Rows are points. To make a cloud, some directions were put in groups of two or more. Within a group, all points are equally far from the middle, so they leave a hole (a ring in 2 directions, a hollow ball in 3). The other directions are filled evenly. Then the cloud was stretched, turned, moved and blurred a little. Count the holes, and give their numbers of directions, smallest first.

Cloud (15 x 2):
[[ -6  27]
 [ 15 -30]
 [-28 -42]
 [ 48 -48]
 [-12  40]
 [ 35 -52]
 [ -5  57]
 [  5  32]
 [ 33  27]
 [ 41   4]
 [ 16 -19]
 [ 40  38]
 [-14 -15]
 [-27  18]
 [-19  38]]
Holes: 0

Cloud (13 x 2):
[[-33 -19]
 [ -4  -4]
 [-18   8]
 [  0 -48]
 [ 19  24]
 [-11  15]
 [ 54  19]
 [-16  -7]
 [ 42 -41]
 [ 14 -23]
 [-37  55]
 [-30  73]
 [ 25 -33]]
Holes: 0

Cloud (21 x 3):
[[-40  27 -29]
 [-15  45 -33]
 [-43  32  36]
 [  8  63  30]
 [-32  21  23]
 [ 39  21  31]
 [-15 -26  65]
 [ 54  18  24]
 [ 31  22   2]
 [ 22  86  28]
 [ 41  35 -16]
 [ 12 -32 -28]
 [ 40   1  -1]
 [-29 -15   2]
 [ 41   0   9]
 [ -9 -11  32]
 [-14  14  13]
 [ 42 -46 -15]
 [-12  -9  31]
 [-52  42  -3]
 [ 23   6  25]]
Holes: 0

Cloud (31 x 4):
[[ 20 -26   3 -30]
 [ 52 -12 -60  52]
 [-15   5  -7  25]
 [ -5 -14  62   7]
 [-19  13  22   8]
 [-64 -36 -48  11]
 [  1  16  64 -12]
 [-39 -43  17  -8]
 [ 42 -28  27  35]
 [  6  -4 -38  37]
 [  5 -49  54   5]
 [ 21   3  -1 -31]
 [-14 -38  67  16]
 [ 36   9  29  46]
 [ 62 -15   1  48]
 [ 11  13 -33  53]
 [-22 -29  72   1]
 [ 31  22  16 -18]
 [-30 -21  34 -28]
 [-21   8  11 -22]
 [ 24 -36   6   3]
 [ 42 -26  68  11]
 [-40 -37  42  -4]
 [-63  -4 -12  21]
 [-27  -8  28  45]
 [  9  13 -50  37]
 [ 46   4 -14  26]
 [  4  25   6  47]
 [ -5 -56 -24  -8]
 [  7 -30  35 -16]
 [-11  28  -9  28]]
Holes: 0

Cloud (27 x 4):
[[-59  27  34   8]
 [ 15  59  19  35]
 [-18 -18  41 -49]
 [-32  18  61  20]
 [  1 -41 -26  13]
 [-44  26  56  15]
 [-26 -11  42 -50]
 [ 37 -19  -9  11]
 [-58  27  37   8]
 [-30 -42  25  19]
 [-20 -52  -6  11]
 [-46 -33  26 -43]
 [-29 -21  13  39]
 [ 17 -30 -31   5]
 [-34  43  58  -3]
 [ 24 -24  31 -12]
 [ 20 -26  35 -14]
 [-62  20  25 -10]
 [  6  62  -3  15]
 [-29 -55  30  -9]
 [  8 -25  34 -35]
 [ 18 -28 -30   3]
 [ -6  18  60  22]
 [-30 -22  48  20]
 [ 35  10  15  36]
 [-21 -38   2  31]
 [-25   1 -29 -12]]
Holes: 2 (2, 2)

Cloud (54 x 6):
[[  1  17 -48 -24 -35 -47]
 [ 45  39  22  31  -2  10]
 [ 58   3  21 -19 -18   5]
 [ 12 -33 -53 -24  13 -12]
 [ 63  19  34  -1 -10 -17]
 [ 10   2 -13 -38 -20 -29]
 [ 64 -19  64 -17  39 -30]
 [ 41 -10 -15   9 -56 -10]
 [ 22 -30  59  58   4 -43]
 [  9 -23  44  28   5 -38]
 [ 48   1  32  33  28 -23]
 [  4 -39  46   6  57  22]
 [ -8  -8  25   8   8  24]
 [  0 -33 -50  20 -23  24]
 [-12   2  -6  36 -38  24]
 [-40 -28 -24   3  -9 -20]
 [  4   1  58   2  45  19]
 [ 18  -9 -31  10 -29 -27]
 [-28  24 -52  30 -35 -37]
 [-39  10 -37 -52 -35   7]
 [  6  63  24 -25  -6 -33]
 [  2 -53  24  31  29  53]
 [ -6 -26 -26 -11  -2  35]
 [ 27 -13  -2 -29 -26 -39]
 [  2 -14 -43 -21 -35 -46]
 [ -7  24 -12  -5 -37 -39]
 [ 20   3  88 -26  -1   3]
 [ 51  10  28  34 -37 -21]
 [ 23 -32  -7  -8  36 -21]
 [-14 -56 -44  10  21  15]
 [ 21 -39 -42  83 -13 -24]
 [-50 -25   0 -33 -32  -9]
 [ 40 -71  18  15   9  32]
 [-35 -41 -46 -10   0 -10]
 [-35 -31 -19 -31   8  14]
 [-17 -34  35  24 -25   7]
 [ -2  17 -21  -8  26  -6]
 [-48 -29   3 -38  27 -37]
 [ 55  17  19  24 -14   0]
 [  7  38  -5 -40 -44 -32]
 [ 55 -59  17  10  51  30]
 [ 51   5  17  42  20  -2]
 [ 29  30  11  -2   8 -62]
 [-32 -20  28 -16 -44   9]
 [ 17   2  52  -5  -7  17]
 [  2 -67 -28  -1  33  33]
 [-10  53  74 -24  -2 -17]
 [ 58 -38  52  28  56  25]
 [ 38  -3  86  10   5 -16]
 [-50 -52  15 -39  25   8]
 [ 13 -26  50  52  33   1]
 [ 40  -8  -7  42 -39 -14]
 [-18  -3   7 -27  42  -4]
 [ 16 -40  53   0  16  16]]
Holes: 0
